Each row of a before or after table is a point. The points were changed in one or more steps. Then noise was added and the rows were shuffled. The steps act on how far a point lies along the listed directions, d1 being the first. Write out the steps. A step turns or swaps two directions, mirrors them in a line or flattens them onto one, adds a multiple of one to another, or multiplies one. Angles are multiples of 10 degrees, from the lower direction toward the higher: turns from -170 to 170, lines from 10 to 170 but not 90. Use the fewest steps. Two steps may share a direction if one is a turn and the other turns, adds or multiplies; they go together, in the order done. Otherwise the lowest direction goes first.

Directions:
(1): [ 23 -23  38]
(2): [-32 -38  -4]
(3): [ 31 -22 -33]
Before:
[[ 59  -2  41]
 [  6  26  16]
 [  8  -4  -7]
 [ 39  48  22]
 [ 38  28  -9]
 [  6  24  17]
 [-30   1  28]
 [ -8 -40  -1]
 [-14   6 -23]]
After:
[[ 37  55  12]
 [  8  -1  -3]
 [  7  23  10]
 [ -8 -39   4]
 [ 60  12  36]
 [ 31  31 -12]
 [-23  -3  23]
 [  9  23   7]
 [-16   4 -24]]
Steps: turn d1 and d2 by -10 degrees; multiply d3 by 0.7

Directions:
(1): [ 22 -24  21 -19 -38  35  -9  -3]
(2): [-18 -23 -31 -52   0 -14  -3  -3]
(3): [-29 -17  19  -4  29  33  34   4]
(4): [-19  17  12  -6   1   6 -14 -60]
Before:
[[  4  24  12  30   2  -9 -15 -28]
 [  0 -14   1 -14  -6  12  18  15]
 [ 11 -29   5  -6   0  21  14  27]
 [-16 -12   6   0  13   8   5   9]
 [ 13  -3  -3  18  -1  -4 -11  -4]
 [-16  41 -28  18   6 -32 -16 -18]
 [-23   8  -5  -7  31 -10  17  13]
 [ 17 -14  18   2 -11  16   0  35]
 [  2  -8   5  11  18  13  13  31]
 [ -7 -12  11  -5   0  16  17  16]
 [ 14  22   3  23   9 -14  -5  -9]]
After:
[[-27 -19  -5 -14  34   0  20  38]
 [  4  -4  34   2  -2  34  14  14]
 [-17  -1   4   7  22   7  31  18]
 [ 31  18   0   3 -58   9 -39 -22]
 [-22 -10   6  -1  20   9  27  18]
 [-11 -29   6 -12  23  30  26  32]
 [  6 -13 -12  -2  -2  -6 -11  -6]
 [-13 -13  13   2  11  14   9  13]
 [ 18  -7  -5 -22 -20  -4 -16 -13]
 [-18 -22  -1   5  44  12  37  33]
 [ 13  -2 -12 -25 -32 -16 -40 -32]]
Steps: turn d1 and d2 by 160 degrees; add -1 times d4 to d3

Directions:
(1): [ 32 -12  44  34   4 -29  17  -3  32  24 -14]
(2): [ -8  43  -9  26  56  18  19   0  -5   5 -23]
(3): [ 24  22 -43 -20   9 -29 -27  -9  24  39   8]
(4): [-27  12 -14   2   1 -60  33   4   8 -33  15]
(5): [ 18  14 -15 -14 -29   1  15  49   7  -7 -52]
(6): [-11  53  14  32 -46  -4 -18  -5 -17  13  10]
Before, 11 rows:
[[-11 -25  14   6  27  11  23 -11  12  -8  -3]
 [ 11 -10 -43 -43   9 -21  10   5  25   3 -11]
 [ 11 -21   8  -2   8   2   3   0   7 -17  -2]
 [  7 -13   1  -4   9  -9  32  22   1 -32 -25]
 [-19  -6   6  -6   8 -31  23  11   9 -22  -2]
 [-10 -19  21   8  26  13   9 -21  -1   0   2]
 [ 11 -31  21   2  -3   8  -7   0   4   8  -3]
 [  3   9 -13   3  19 -26  40  32   4 -23 -33]
 [ -6  -8  10   9   0  20   0  -3 -11  -7  -2]
 [  4 -37  -3 -21   8  17 -15   9   1   1  11]
 [  6 -31 -60 -51   7 -13  -3   6  16 -15  11]]
After:
[[ -7  -6  13   9  11  25  -6   6 -10  -1   6]
 [  3   9  -9   6  18  10  -7  -8   0  10  -3]
 [ -6 -16   5 -17 -41  -5  16  10   1 -20  -6]
 [ 15  24 -19   1   4 -16  13  19   5  -5 -25]
 [ -5   8  -1   4  22  -5  -8 -26   4  19  10]
 [  7   9   2   8  12   2   0  -2   0 -10  -3]
 [ -6  12 -10   7  18  -5   3 -17  16  16   4]
 [-15 -19   4   0 -31   7  16  14  -9 -38   4]
 [ 16  17 -28 -12 -14 -40  12  30   9  -3 -22]
 [-17  17  -5  -3   8 -34  18  13   8 -13  -7]
 [ -1  -2  15  15  16  20  -4  -4  -6   9  -6]]
Steps: multiply d1 by 0.4; turn d2 and d3 by 110 degrees; turn d4 and d5 by 10 degrees; multiply d6 by 0
